Every row gives one point. The points of each table are mixes of a few directions, plus a little noise. How many directions does each table use, and how many do they share? Where both have some left over, give the other angles between the two spaces (their principal angles), to ten degrees, smallest first.
(in the rows, 128 means zero)

First (6 x 3)
[[128 123 138]
 [124 145 118]
 [128 127 129]
 [138  83 163]
 [105 237  44]
 [143  56 186]]
Second (4 x 3)
[[122 144 150]
 [109 214  78]
 [129 121 135]
 [152  33 151]]
Directions: first 1, second 2, shared 1

First (6 x 6)
[[130 116 134 137 138 118]
 [122 143 186 134 111  65]
 [144  70 174 175 149  63]
 [131 117 158 158  77 103]
 [112 180  31  51 184 232]
 [124 144  84 114 107 186]]
Second (7 x 6)
[[103  90 151 139 135 163]
 [178  59  64 157 153 106]
 [130 146 202 155 163  94]
 [115 111 190 158 165 140]
 [111 102  55  80  60 125]
 [ 74 159 148  90  85 184]
 [184 229  89 119 126  86]]
Directions: first 3, second 4, shared 2; angles 70

First (7 x 9)
[[146 125 133 131 118 127 135 133 122]
 [  7 144 104 100 198 137  80  96 174]
 [167 123 136 137 104 125 143 138 115]
 [143 125 131 132 120 127 134 132 123]
 [137 126 129 131 123 127 132 130 124]
 [191 121 138 142  92 123 153 145 107]
 [105 131 123 123 142 130 118 120 135]]
Second (7 x 9)
[[115 174  84 217 110 148 157  97 140]
 [156  99 139 145 144 121 156 121 138]
 [122 154 122 115 100 132 108 141 111]
 [ 75 132 116 124 164 132 113 109 151]
 [103 122 132 100 147 125 109 128 134]
 [144 104 151  87 132 118 118 145 119]
 [182 110 151 107  99 119 135 155 103]]
Directions: first 1, second 3, shared 1

First (10 x 12)
[[149  95  88 115 123 137  98 142 122 144 117  99]
 [137 132 101 108 146 116 125  99 119 120 115 128]
 [174  90 110 132  87 143 110 156 148 171 137  86]
 [180 193 169 189 144 138 197  95 151  53 179 156]
 [115 171 144 136 149  99 169  84 129 109 137 151]
 [114 139 192 155 115 159 132 168 144  99 143 168]
 [102 126 105 122 134  98 137 113 117 160 128 101]
 [ 67  85  83 132 149 122 100 173  83 157 119  73]
 [217  94 114 111  96 172  85 147 157 125 121 127]
 [ 26 155 170  80 140  95 128 103 112 138  86 194]]
Second (8 x 12)
[[ 49 149 148 133 163 115 141 129  99 105 121 151]
 [170 121 133  84 114 148  97 116 148 111  96 174]
 [145 122  87 115 153 130 113 114 112 106 116 120]
 [105 143 131 100 124  95 138  92 129 157 113 143]
 [130  99  63  92 130  99 108 105 114 182 107  81]
 [123  88 109  97 106 130  90 151 127 176 107 105]
 [189 163 179 249 121 170 193 168 153  64 220 107]
 [112 141 177 160 114 140 146 152 139 119 149 144]]
Directions: first 5, second 5, shared 5

First (11 x 18)
[[134 192 141 123 191  72 103 126 109 173 145 139 201 157  70 157 174 151]
 [150 141 122 126 108 158 172 141 150 109  98 116 122 126 187 129 112  94]
 [106 101 107 139 164 138  87 116 128 133 139 128 147 121 102 123 129 150]
 [109  96 118 138 138 151 109 127 135 115 123 132 111 118 132 105 113 124]
 [114 128 146 138 147 150 128 149 143 107  95 150  91 134 158  78 106  81]
 [153 130 175 103   7  93 191 133 103 117 143 127  46 126 141 136 123 123]
 [162 185 121 125 149 143 171 146 153 127  92 117 170 142 181 145 131  91]
 [126 112 121 125 111 117 119 115 116 135 150 121 130 121 105 143 134 155]
 [104  83 119 137 129 143  99 119 126 119 137 132 105 114 114 108 116 140]
 [127 111 125 124 107 119 124 117 117 132 147 122 124 121 111 141 132 151]
 [123 128 113 131 156 124 106 119 126 141 139 124 162 128 106 141 139 148]]
Second (9 x 18)
[[128 118 111 119 122  85  97  96  96 164 184 112 173 122  55 181 162 203]
 [131 135 132 131 130 147 144 141 143 114 104 131 115 130 161 111 115  98]
 [ 97  57 132 133  87 134 101 115 113 112 151 136  63 106 104 100 109 148]
 [144 144 116 127 131 141 148 132 141 126 115 116 149 128 154 142 127 119]
 [124 128 132 128 132 117 118 125 121 134 136 132 129 130 112 128 134 136]
 [134 114 120 133 110 172 157 141 153  98  96 122 100 119 188 108  99  91]
 [142 190 143 127 174 111 138 145 134 143 107 139 165 154 134 130 145 102]
 [103  75 130 129  99 116  96 110 106 128 162 132  92 112  85 120 125 164]
 [150 191 135 127 168 128 153 148 145 134  96 131 167 150 159 132 137  91]]
Directions: first 4, second 3, shared 3

First (10 x 24)
[[139 133 152 126 119 144 158 123 129 142 123 115 172 117 119 133 138 132
  141 144 132 124 126 170]
 [185 136 115 130 103 148 142  89 152 159 166 120  95 117 131  93 127 163
  184 135  61 119 142 148]
 [149  98 127 110 124 139 148 155 106  99  89 100  59 120 151 125  73 121
  117 105 118 137 139 128]
 [129 111 150 120 126 159 169 143 119 114  86 104 148 126 129 150 127 115
   97 127 164 136 119 153]
 [ 93 126 117 122 131  97 114 153 107 107 133 136 132 131 142 150 105 117
  114 115 140 134 131 129]
 [162 121 192 132 151 151 145 145 124 149  56 122 168 108  81  93 149 107
  135 162 156 109 121 119]
 [112 139 123 130 128 111 116 130 125 131 148 139 145 127 127 134 131 132
  134 128 125 128 129 133]
 [ 93 137 135 130 133 109 126 143 116 124 132 138 179 129 125 152 135 118
  115 133 154 128 122 146]
 [134 118  94 123 121 131 120 115 133 114 145 125  66 138 153 129 109 139
  118 104 105 139 131 107]
 [ 90 160  78 154 145  93  43  82 166 148 206 187 118 162 122 118 182 138
  122 121 119 128 118  44]]
Second (9 x 24)
[[154 110 122 133 112 219 178  77 178 129 112  99 116 154 133 156 185 137
   68 124 165 151  98 124]
 [114 137 130 125 136  81 102 155 102 126 137 144 135 115 126 114  99 123
  160 130 109 115 144 130]
 [123 132 129 127 131 107 116 140 117 128 131 135 131 122 127 121 115 125
  142 129 119 122 134 128]
 [117 136 130 125 135  88 108 150 106 127 136 141 133 117 127 115 103 123
  154 129 111 118 141 130]
 [130 127 128 129 127 136 133 123 133 128 126 125 127 130 129 131 133 130
  122 128 131 130 125 128]
 [ 93 152 134 123 148   7  60 197  61 125 150 169 144  93 121  92  51 117
  208 134  78  96 168 133]
 [136 122 127 128 123 152 141 114 142 129 124 120 125 135 129 134 144 131
  112 127 138 134 120 127]
 [137 122 126 130 123 158 145 111 145 128 123 118 124 137 130 138 147 130
  108 126 140 136 117 126]
 [150 112 124 133 115 204 171  85 170 129 114 103 118 150 133 151 175 135
   78 125 159 148 103 125]]
Directions: first 5, second 1, shared 1
